Each row is a point. Examples show where two turns around zero, p and q, send a point. Where does a point land after both, in the order given? Backwards means that the second turn is done in reverse. Each puzzle has new turns, and all numbers are rounded.

Turn p:
[ 16 -29  -8] -> [ 27  18 -11]
[ 46  50 -44] -> [-35  58  43]
[-1  2 53] -> [ 20 -43  23]
[  8   3 -35] -> [-13  33  -7]
[-52  -6  18] -> [-12 -44 -31]
[-18 -21  16] -> [ 14 -22 -18]
Turn q:
[-11  49 -16] -> [-22 -48   3]
[ -2 -29  13] -> [20 24 -6]
[-25 -11  18] -> [ 30  -3 -11]
[-29 -24 -39] -> [-10   6 -53]
[68 15 24] -> [-19  22  68]
Where do these land?
p, then q backwards: [ 31   9 -34] -> [ 34 -32   2]
p, then q backwards: [35 29 24] -> [33 21 33]
p, then q backwards: [-20  17   2] -> [  2  18 -19]
q, then p: [-19 -69 -24] -> [-57  47  15]
p, then q: [-28  13  33] -> [ 21  33 -23]

Turn p:
[10 13 17 43] -> [  0  37  28 -16]
[ 54 -15  15 -16] -> [ 21  34 -45   6]
[-64  46 -40 -19] -> [-62 -62  23  -7]
[  8 -25 -11   6] -> [15  5  1 24]
[ -8 -18  18 -14] -> [ 24 -14  -8  -8]
Turn q:
[ 32 -31 -13  44] -> [-24 -15   3  57]
[  8 -29 -29  49] -> [-1 -3 -8 64]
[  2  34  -1 -40] -> [ 20 -13  17 -44]
[-20 -36  48  -8] -> [-42  24 -37 -18]
[ 11  33 -38 -41] -> [ 44 -37  18 -26]
[ 1 33  6 -1] -> [  9  10  27 -14]
[-34  -3  27  -3] -> [ -6  34 -19 -19]
Where do these land?
p, then q backwards: [-6 43 62  7] -> [-19  32  41 -52]
q, then p: [ -3 -76 -29   7] -> [-11   3  46  67]
q, then p backwards: [-18  23 -10 -25] -> [ -5 -10  38   1]
p, then q: [34  4 32  9] -> [ 23 -18  31 -21]
p, then q: [ -3   8 -40  23] -> [-6 46  0  8]
q, then p: [ -5  -3 -15 -23] -> [  6   1 -18  21]

Turn p:
[ 47  46  34 -15 -54  56] -> [ 32 -59 -39 -14 -59 -45]
[-22  -2  -5  26  40 -33] -> [-3 45 -1 22 23 29]
[-24  -8 -27  20  38  27] -> [ 22  43  32   8  13 -17]
[ 48 -12  26 -28  13 -26] -> [-36   2 -45 -38   1   3]
[-32   4 -37 -47  -6   3] -> [-40 -11  41  23   2 -27]
[  6   0 -42   5 -23 -30] -> [-22  -4  30   0 -26  34]
[ -6  -5  39  33  -8 -36] -> [ 15  -8 -32   9  21  47]
[-18 -22  12   5  -1  40] -> [ 32  -9  13  -8  25 -25]
Turn q:
[ 18 -27 -20 -39  19   0] -> [-28   9 -26  37   7  20]
[  7 -50  13 -30 -54   0] -> [-30 -25 -46  -5 -53   5]
[  8 -19  -4  31 -15   7] -> [-17 -29   4 -21   6  -8]
[ -1   6  26 -25  23   3] -> [ 13  12   6  36 -13  -6]
[ 51  66 -16   7  31  34] -> [ 0 19 77 13 23 49]
[-25  -6   6  -3  14  16] -> [ 24 -13  -9  16   7  -5]
[-48  61 -31  17  21 -15] -> [ 58  40   9 -29  45   5]
[-10 -31  26  41 -39 -44] -> [-19 -13 -15 -47 -22 -58]
Where do these land?
p, then q backwards: [-16   8  17 -66 -27   4] -> [ 16 -64  15  32  11   8]
q, then p backwards: [-18  76 -20  -2  49 -45] -> [-27 -33 -20  48  77  22]
p, then q backwards: [  2 -28  -8 -20 -71 -19] -> [ 29 -18  -6  37 -30  57]
p, then q backwards: [ 16 -36 -10   2  -7  33] -> [-12  24   4  42 -17  -5]
p, then q: [-12 -39   2  19  24   8] -> [ 4 22 28 37  3  5]
p, then q: [  2   3 -10  21 -18  19] -> [-22  -8  10   1 -24   2]
p, then q: [  3 -14  26  43 -21   3] -> [-34 -18  13  25   2  30]
q, then p: [ 42 -32  14   9  26  15] -> [28  4  6 16 46 27]
q, then p: [-19  61 -11  -6  46 -18] -> [  8  33 -61   9 -40 -14]
